Rows are points. The points of each table are mixes of a few directions, plus a little noise. How many directions does each table use, and how many do they share? Where both have some left over, give the other angles between the two spaces (their principal angles), to ten degrees, smallest first.
In the rows, 128 means zero.

First (5 x 2):
[[162 107]
 [178  98]
 [ 65 166]
 [154 112]
 [ 81 156]]
Second (5 x 2):
[[123 122]
 [104 100]
 [169 175]
 [166 172]
 [ 78  71]]
Directions: first 1, second 1, shared 0; angles 80

First (6 x 6):
[[ 49 112  98  70  89 121]
 [187 205 175 129 154 120]
 [170  96 128 186 153 136]
 [ 57  91  94  88  83 150]
 [143  98 117 168 158  94]
 [163 166 155 128 133 147]]
Second, 9 rows:
[[130 117 124 118 164 100]
 [132  75 114 113 172 145]
 [142 141 134 145 138 105]
 [135 191 146 210  10 148]
 [136 159 135 153 129  76]
 [165 139 151  93 178 156]
 [111 153 126 149  88 101]
 [142 101 122 133 176 104]
 [ 60  75 100  38  96 216]]
Directions: first 3, second 4, shared 3

First (7 x 9):
[[164 163 103 123 120 134 122 141 124]
 [ 62 163 103 186 124 187  96 119 121]
 [111  71 154 114 171 101 145 134 156]
 [174 178 146  87 101  88 147 125  89]
 [158  65 132 118 109 123 132 122 147]
 [146 147 108 146  63 161 108 108 105]
 [ 81 109 150 122 209 102 144 148 155]]
Second, 7 rows:
[[109 162 139 116 178 104 141 145 128]
 [193 103 102 109 134 122 129 150 157]
 [ 58 137 154 160  86 152 118  88  91]
 [102 136 138 136 123 132 127 118 116]
 [ 69 168 153 133 156 117 136 124 107]
 [116 141 134 126 143 121 132 132 126]
 [249  50  76 114  78 147 114 140 172]]
Directions: first 4, second 2, shared 2

First (8 x 14):
[[132 135 110 180 110 152 141 137 101 135 100 112 117 137]
 [147 154 169 117 101 122 131 125 122 115 144 107 128 149]
 [153 116 121 126 142 109  92 114 161 132 149 139 112 117]
 [106 118  47 249 117 192 165 155  67 155  44 114 111 127]
 [128 140 156 101 120 120 134 127 128 118 142 123 137 137]
 [124 124 153  71 142 103 117 119 153 118 159 142 142 122]
 [106 103 104 109 160 122 122 128 144 135 128 153 136 106]
 [128 133 164  72 132 104 122 120 147 115 159 134 142 129]]
Second, 11 rows:
[[137 137 142 125 119 125 127 126 127 124 135 121 127 135]
 [139 139 146 124 116 124 127 126 128 123 136 119 127 137]
 [120 120 115 131 137 131 129 130 128 132 122 135 129 121]
 [146 147 159 121 108 122 127 124 126 119 142 113 125 143]
 [101  99  82 138 159 137 130 134 130 142 107 151 132 105]
 [127 127 126 128 129 128 128 128 128 129 127 129 128 127]
 [135 135 139 126 121 126 128 126 128 125 133 122 127 133]
 [ 74  70  37 149 189 146 133 140 132 155  86 174 136  83]
 [ 76  72  40 148 187 146 132 140 132 154  88 172 135  84]
 [182 186 220 107  67 110 124 116 124 101 170  82 120 174]
 [172 175 202 111  79 113 124 118 125 105 162  91 122 165]]
Directions: first 3, second 1, shared 1

First, 8 rows:
[[  7 191  61 181 145 100 156  99 140 230 221 146  80 128 113 200 225 133
  159 189 139 179 115  39]
 [169 107 151 110 122 137 118 138 124  93  96 122 144 128 133 103  95 126
  117 107 124 111 133 158]
 [166 108 149 111 123 137 119 137 124  96  99 122 143 128 133 105  97 126
  118 109 125 112 132 156]
 [128 128 128 128 128 128 128 128 128 128 128 128 128 128 128 128 128 128
  128 128 128 128 128 128]
 [149 117 140 119 125 133 123 133 126 110 112 125 136 128 131 116 111 127
  123 117 126 119 130 143]
 [162 111 147 113 123 136 120 136 125 100 102 123 141 128 132 108 101 127
  119 111 125 114 132 153]
 [166 108 149 111 123 137 119 137 124  96  99 122 143 128 133 105  97 126
  118 109 124 112 132 156]
 [ 77 155  99 151 135 116 140 116 133 171 167 136 108 128 122 159 169 130
  141 154 133 150 122  90]]
Second (10 x 24):
[[216 108 113 133 149 157 135 118 150 106  82  98 138 110 151  94  73 159
  101 136 116 141 161 145]
 [ 96 110 180  90  94 126 139 158  83  98  93 129 151 112 125 101 128 101
  160 125 157 117 141 162]
 [112 125 109 132 145 130 154 123 117 155 135 115 137 117 130 127 136 128
  134 154 135 154 144 133]
 [159 138 108 148 128 137 119 119 160 136 113 122 114 112 145 129 118 148
  125 133 127 141 132 110]
 [149 122 117 131 148 127 118 119 136 129 147 130 131 149 122 135 118 130
  103 112 107 118 116 136]
 [171 156  98 165 140 139 124 100 174 118 133 126  87 133 133 139 118 176
  104 148 109 138 141  70]
 [121 133  96 144 145 127 131 118 140 169 146 123 127 123 134 143 140 128
  127 136 125 147 120 123]
 [101 108 198  83  61 130 125 176  90  94  51 126 155  81 145  87 124  93
  187 116 181 118 139 172]
 [ 85 150 150 126 119 113 135 125 109 100 163 151 103 161  97 146 154 132
  128 138 122 108 128  90]
 [ 72 130 114 127 151  95  99 123 120 176 216 159 135 183  97 180 169  86
  112  82 101 100  59 141]]
Directions: first 1, second 5, shared 1

First, 10 rows:
[[128 130 128 126 129 126 127 129 128 130 130 128 130 128 128 128 127 127
  128 129 129 128 128 127 127 129 128 129 127 128 128 127]
 [141  66  90 213 156 193 151 159 214  21  44 144  89 149 148 133 146 176
   87  96 107  42  73 172 238  25 144 113 203 181  81 180]
 [ 88 123 135  74 131  67 110 108 102 188 201 131 129 114 105 102  82 107
  172 145 119 199 162 109  68 177 107 118  92 101 124  70]
 [136  98 110 171 143 160 141 143 169  76  87 136 110 138 140 130 138 152
  109 111 117  86 101 149 182  79 136 122 164 154 104 154]
 [101 132 137  81 126  81 114 111  97 180 186 127 133 116 111 112  97 108
  162 144 126 186 158 111  76 174 112 124  95 105 131  85]
 [133  72  96 193 154 174 146 150 198  45  66 143  95 144 140 127 137 166
  100 103 109  67  86 164 214  47 138 114 186 170  86 164]
 [147 189 155  96  99 117 119 117  73 178 146 108 166 120 128 144 149 102
  130 143 155 149 151 103  76 182 130 151  89 100 175 126]
 [139  86 104 189 147 176 146 149 186  51  66 140 102 143 143 132 144 161
   98 105 114  66  89 160 208  55 141 119 181 164  96 167]
 [134 209 168  55  91  84 109 102  39 226 190 104 177 113 116 136 132  82
  154 157 158 192 176  84  28 226 121 154  56  79 189  95]
 [131 175 153  84 107 101 117 114  74 186 166 114 157 118 121 132 131  99
  144 146 146 166 157 102  68 186 123 142  87  98 163 108]]
Second:
[[152 179 138 128 116 108  52 139 123 198 188 113 149 147 102 103 179  67
  105  69 132 133 169 105  77 214 150 170 137  93 200 126]
 [157 132 132 138 139 103  52 145 146 158 172 118 121 154 135  83 158  69
  110  52 125 118 170 122  94 183 155 162 148 120 194 135]
 [147  55 119 149 157 146 127 122 122 140 139 133 146 175 161 146 125  81
  130 120 135 111 132 122 146 117 154 109 161 163 117  98]
 [121 168 157 106 118  70 148 150 155  50  96 108  69  71 158  81 103 179
  127 128 102 139 132 144 112 101 103 144  83 120 147 180]
 [113  90  96 122 127 207 173  84  74 163 100 159 178 147 108 199 108 146
  160 197 171 127  93 131 160 103 121  86 132 144  64  86]
 [151  98 183 126 131  81 203 137  94 109 137  87 153 141 205 175 120  84
  118 183 109 142 131  84 126  98 142 106 109 156 117 102]
 [117 190  60  78 107 222  32  76  87 193  98 188 130 105  44  90 120 181
  179  94 216 124 139 185  84 199 106 160 100  86 172 156]
 [ 79 131 142 139 112 120 248 135 145  62  85 122 123  87 115 184 103 207
  123 226  86 144  64 121 191  36  91  82 117 134  25 123]
 [116 109 124 167 146  94 116 164 206  79 137 123  83 125 124  90 136 138
  100  85  77 113 122 138 160 100 130 131 165 135 116 146]]
Directions: first 2, second 5, shared 1; angles 90

First, 9 rows:
[[104 128 129 105 120 148 129 119 124 146 132 139 134 136 129 135 126 132
  160 118 131 127 114 139 142 107 140  99 110 125 135 147]
 [142 142 125 143 114 136 133 128 146 132 127 128 126 128 137 145 134 124
  122 122 124 125 139 128 128 151 133 144 120 135 127 121]
 [114 149 132 114 122 149 134 121 142 144 111 139 137 133 131 143 144 118
  120 134 125 124 122 129 117 129 139 112 116 138 132 117]
 [102 146 138 114 123 145 144 117 142 146 117 143 142 135 132 133 136 112
  117 133 126 115 120 112 112 116 133 110 127 132 139 113]
 [121 139 122 106 142 141 117 129 122 131 106 130 130 125 121 135 153 133
  128 147 126 143 116 154 122 126 144  97  99 137 118 126]
 [171  69 130 139 169  51  87 156  93  63 116  88 105 111  95  79  89 146
   94 151 141 143 143 127 121 129  77 178 219 133 110 130]
 [153 100 116 213 146  82 164 138  91 109 229 121 120 116 147  69 102 128
  138  97 115 119 141  66 146 128 107 169 117  55 133 133]
 [133 152 126 102 111 157 111 126 154 139  83 129 127 130 126 169 150 129
  122 139 130 136 131 165 122 151 145 120 116 167 120 123]
 [115 129 133 116 105 146 132 119 139 146 133 136 132 138 134 144 117 128
  153 110 133 120 126 133 142 119 134 123 127 131 138 144]]
Second (9 x 32):
[[134 112 153 156 139  87 135 120 139 125 122 103 124 119 144 133 110 170
  125 111 157 136 137 138  85 113 132 138 158 147 122 131]
 [105 166  94  93 118 198 136 111 108 158 168 169 134 148 111 122 182  79
  174 161  77 112  86  80 184 172 155  86   7  87 119  98]
 [129 136 104 101 114 159 115 149 120 119 119 147 131 133 109 120 133  87
  112 140 106 124 131 134 166 133 107 132 135 115 141 133]
 [128 128 124 123 126 131 125 133 127 124 125 131 128 127 126 127 126 123
  124 127 125 128 130 131 132 127 124 131 135 127 131 131]
 [135 109 151 154 138  89 131 125 140 121 117 104 124 119 144 134 107 164
  118 111 156 136 141 143  90 109 127 142 169 149 124 136]
 [134 126 119 117 121 135 118 145 129 116 114 130 130 127 119 124 120 111
  107 129 124 129 138 143 142 122 108 138 158 129 138 139]
 [136 114 140 143 130 100 125 134 136 116 114 112 125 121 134 130 109 147
  110 117 148 134 143 146 106 111 118 144 173 143 132 139]
 [112 147 125 127 134 146 143 100 122 154 162 140 128 137 133 130 160 129
  170 141 113 122  98  91 132 151 162  98  44 112 112 103]
 [136 114 139 139 131 104 125 137 135 117 112 113 125 122 134 129 109 144
  109 116 146 132 143 146 111 112 117 143 172 142 133 140]]
Directions: first 5, second 2, shared 0; angles 30, 80
